Rows are points. Each copy is the shape, with its points in the same order, turned, moved and blurred by noise. Say if it was mirrored as well.

Shape (8 x 2)
[[-0.032,-0.027],
[0.015,0.027],
[0.017,0.030],
[-0.059,-0.024],
[0.019,0.053],
[0.039,-0.042],
[0.065,0.005],
[-0.032,0.012]]
Copy 1 (8 x 2)
[[0.005,-0.045],
[0.000,0.026],
[-0.002,0.027],
[0.028,-0.060],
[0.010,0.049],
[-0.062,-0.017],
[-0.056,0.035],
[0.026,-0.017]]
Copy 1 is: mirrored
Copy 2 (8 x 2)
[[0.012,-0.044],
[0.007,0.020],
[0.017,0.028],
[0.036,-0.067],
[0.036,0.038],
[-0.050,-0.006],
[-0.036,0.040],
[0.040,-0.021]]
Copy 2 is: mirrored
Copy 3 (8 x 2)
[[-0.054,-0.030],
[0.007,0.013],
[0.014,0.006],
[-0.079,-0.012],
[0.019,0.036],
[0.006,-0.063],
[0.052,-0.024],
[-0.036,0.017]]
Copy 3 is: only turned

Shape (7 x 3)
[[0.000,-0.040,-0.027],
[0.039,-0.043,0.038],
[-0.045,0.002,0.060],
[0.013,0.034,-0.020],
[0.031,0.049,0.023],
[0.001,-0.049,0.056],
[-0.010,0.004,-0.035]]
Copy 1 (7 x 3)
[[0.048,0.008,-0.011],
[0.034,-0.054,0.029],
[-0.032,0.009,0.064],
[-0.019,-0.006,-0.039],
[-0.045,-0.042,-0.016],
[0.027,-0.034,0.061],
[0.008,0.023,-0.029]]
Copy 1 is: mirrored
Copy 2 (7 x 3)
[[0.004,-0.002,-0.053],
[-0.033,0.065,-0.035],
[-0.070,-0.009,0.025],
[0.035,0.005,0.017],
[0.013,0.042,0.048],
[-0.066,0.037,-0.030],
[0.023,-0.018,-0.015]]
Copy 2 is: mirrored

Shape (7 x 3)
[[0.040,-0.002,0.003],
[-0.026,-0.020,-0.023],
[-0.067,-0.037,0.035],
[0.028,0.025,-0.016],
[0.032,-0.044,-0.038],
[0.015,0.036,-0.048],
[0.045,-0.038,0.046]]
Copy 1 (7 x 3)
[[-0.011,0.009,0.043],
[0.004,-0.015,-0.020],
[0.081,0.000,-0.028],
[-0.033,0.028,0.025],
[-0.022,-0.043,0.020],
[-0.059,0.025,-0.006],
[0.033,-0.009,0.075]]
Copy 1 is: mirrored
Copy 2 (7 x 3)
[[0.023,-0.012,0.005],
[-0.024,0.018,-0.045],
[-0.093,0.021,-0.030],
[0.027,0.009,0.003],
[0.006,-0.038,-0.050],
[0.037,0.029,-0.018],
[-0.032,-0.059,0.019]]
Copy 2 is: only turned
Copy 3 (7 x 3)
[[0.039,-0.003,0.012],
[-0.012,-0.008,-0.045],
[-0.057,-0.061,-0.021],
[0.028,0.029,0.005],
[0.057,-0.012,-0.049],
[0.019,0.050,-0.017],
[0.042,-0.059,0.024]]
Copy 3 is: only turned

Shape (7 x 4)
[[0.009,0.041,0.027,-0.009],
[-0.051,-0.028,-0.028,0.002],
[-0.001,0.017,-0.019,-0.056],
[0.077,0.052,-0.001,-0.045],
[-0.037,-0.053,0.023,0.040],
[-0.004,0.025,0.001,0.032],
[-0.033,-0.024,-0.052,0.000]]
Copy 1 (7 x 4)
[[-0.038,0.016,0.017,0.041],
[0.053,0.012,0.000,-0.014],
[-0.030,0.027,0.018,-0.032],
[-0.107,-0.002,0.001,0.000],
[0.070,-0.032,0.017,0.037],
[0.000,0.010,-0.019,0.043],
[0.040,0.010,-0.023,-0.030]]
Copy 1 is: mirrored
Copy 2 (7 x 4)
[[-0.006,0.046,0.033,0.026],
[-0.026,0.015,-0.037,-0.037],
[-0.003,0.005,0.052,-0.030],
[0.057,-0.007,0.088,0.015],
[-0.045,0.004,-0.063,0.011],
[0.021,0.034,-0.002,0.005],
[0.005,0.004,-0.030,-0.054]]
Copy 2 is: only turned
Copy 3 (7 x 4)
[[-0.036,0.026,-0.004,-0.016],
[0.026,-0.015,-0.073,0.015],
[-0.042,-0.031,-0.039,-0.035],
[-0.085,-0.025,0.032,-0.027],
[0.065,0.016,-0.030,0.019],
[-0.024,0.023,-0.020,0.027],
[0.006,-0.035,-0.070,0.027]]
Copy 3 is: mirrored
Copy 4 (7 x 4)
[[0.003,0.034,0.027,0.023],
[0.024,-0.044,-0.032,0.014],
[0.058,0.014,0.004,0.032],
[0.041,0.110,0.003,0.024],
[-0.020,-0.053,-0.009,-0.040],
[-0.027,0.007,-0.003,0.030],
[0.023,-0.035,-0.048,0.018]]
Copy 4 is: mirrored

Shape (10 x 6)
[[-0.041,-0.017,-0.023,0.059,-0.070,-0.038],
[-0.011,0.070,-0.024,0.042,-0.002,0.068],
[0.017,-0.027,-0.048,0.011,-0.044,-0.028],
[-0.005,0.062,0.013,0.008,-0.029,0.053],
[0.049,0.026,0.044,-0.056,0.046,-0.015],
[-0.019,-0.007,-0.022,-0.020,-0.051,-0.047],
[-0.005,-0.044,0.057,-0.035,-0.021,-0.008],
[-0.023,-0.018,0.033,-0.039,0.021,0.000],
[-0.009,-0.011,0.028,-0.020,-0.008,-0.025],
[0.026,-0.010,0.003,0.024,0.011,-0.034]]
Copy 1 (10 x 6)
[[-0.031,0.053,0.023,-0.006,-0.045,0.048],
[-0.013,-0.018,-0.019,0.075,0.052,0.072],
[0.035,0.030,-0.005,-0.018,-0.029,0.022],
[-0.016,-0.031,-0.004,0.079,0.027,0.017],
[0.019,-0.046,-0.016,-0.013,0.078,-0.072],
[-0.010,0.020,-0.024,-0.010,-0.041,-0.013],
[-0.014,-0.053,0.035,-0.033,-0.015,-0.037],
[-0.024,-0.059,-0.008,-0.034,0.020,-0.016],
[-0.023,-0.019,0.003,-0.023,0.007,-0.022],
[0.013,0.017,0.013,-0.029,0.040,0.003]]
Copy 1 is: mirrored
Copy 2 (10 x 6)
[[0.021,-0.081,0.028,0.072,0.003,-0.030],
[-0.044,0.021,0.015,0.078,-0.046,0.062],
[0.023,-0.051,-0.010,0.032,0.043,0.007],
[-0.062,0.020,0.004,0.037,-0.047,0.020],
[0.017,0.054,-0.043,-0.051,-0.031,-0.019],
[0.021,-0.065,-0.001,-0.005,0.001,-0.010],
[0.001,0.008,0.022,-0.030,0.021,-0.062],
[0.017,0.022,0.034,-0.036,-0.013,-0.021],
[0.018,-0.002,0.016,-0.018,-0.008,-0.033],
[0.054,0.017,-0.017,0.029,0.003,-0.016]]
Copy 2 is: mirrored
Copy 3 (10 x 6)
[[-0.030,0.062,-0.006,0.055,0.046,-0.050],
[-0.031,0.078,-0.041,-0.031,0.046,0.071],
[0.017,0.004,-0.041,0.037,0.040,-0.041],
[-0.007,0.092,-0.045,-0.029,0.004,0.043],
[0.024,-0.002,-0.009,-0.076,-0.073,-0.003],
[-0.012,0.026,-0.046,0.025,-0.005,-0.063],
[0.011,0.035,0.009,0.028,-0.077,-0.018],
[-0.028,0.010,-0.015,-0.001,-0.066,-0.002],
[-0.010,0.035,-0.007,0.000,-0.040,-0.030],
[0.003,0.007,0.019,-0.018,0.008,-0.031]]
Copy 3 is: only turned

Shape (12 x 6)
[[0.001,-0.020,-0.073,0.004,0.013,0.003],
[-0.001,0.019,0.023,-0.010,0.006,-0.123],
[0.019,0.018,0.023,0.042,0.040,0.008],
[0.003,0.038,-0.044,0.014,-0.056,-0.006],
[-0.118,-0.001,0.039,-0.015,0.027,-0.093],
[0.011,-0.043,-0.034,0.018,-0.016,0.011],
[-0.030,0.043,0.041,0.021,-0.015,-0.001],
[-0.012,0.045,0.027,-0.002,0.020,0.002],
[-0.017,-0.012,0.024,0.063,0.001,-0.036],
[-0.030,0.009,0.040,-0.010,-0.020,-0.051],
[-0.010,0.030,0.032,0.067,0.037,0.007],
[0.029,0.040,0.034,-0.016,0.029,-0.016]]
Copy 1 (12 x 6)
[[-0.040,0.007,-0.043,-0.015,-0.043,-0.027],
[0.014,0.058,0.096,0.003,-0.005,-0.046],
[0.048,0.028,-0.021,-0.009,0.006,0.021],
[-0.005,-0.038,0.008,0.036,-0.067,-0.007],
[0.033,-0.010,0.069,-0.022,0.065,-0.115],
[-0.048,-0.001,-0.027,0.007,-0.011,0.008],
[0.052,-0.034,0.023,0.013,0.011,0.003],
[0.054,-0.010,0.014,-0.030,-0.003,0.005],
[0.017,0.021,0.004,0.044,0.032,-0.013],
[0.014,-0.013,0.064,0.000,0.022,-0.019],
[0.068,0.014,-0.030,0.014,0.018,0.005],
[0.043,0.022,0.035,-0.041,-0.014,0.026]]
Copy 1 is: mirrored
Copy 2 (12 x 6)
[[-0.044,0.023,-0.047,0.020,0.029,-0.032],
[-0.015,-0.043,0.112,0.025,0.018,-0.025],
[0.019,0.011,-0.003,0.018,0.006,0.048],
[-0.059,0.008,-0.011,0.030,-0.057,-0.025],
[0.062,-0.073,0.051,-0.008,0.023,-0.091],
[-0.049,-0.011,-0.053,0.020,0.006,-0.005],
[0.026,-0.025,0.009,0.000,-0.045,0.001],
[0.017,-0.007,0.014,-0.020,-0.018,0.011],
[0.029,-0.031,-0.003,0.050,0.007,0.005],
[-0.002,-0.066,0.037,0.000,-0.020,-0.011],
[0.056,0.008,-0.007,0.035,-0.012,0.033],
[-0.007,0.000,0.037,-0.024,-0.005,0.039]]
Copy 2 is: mirrored
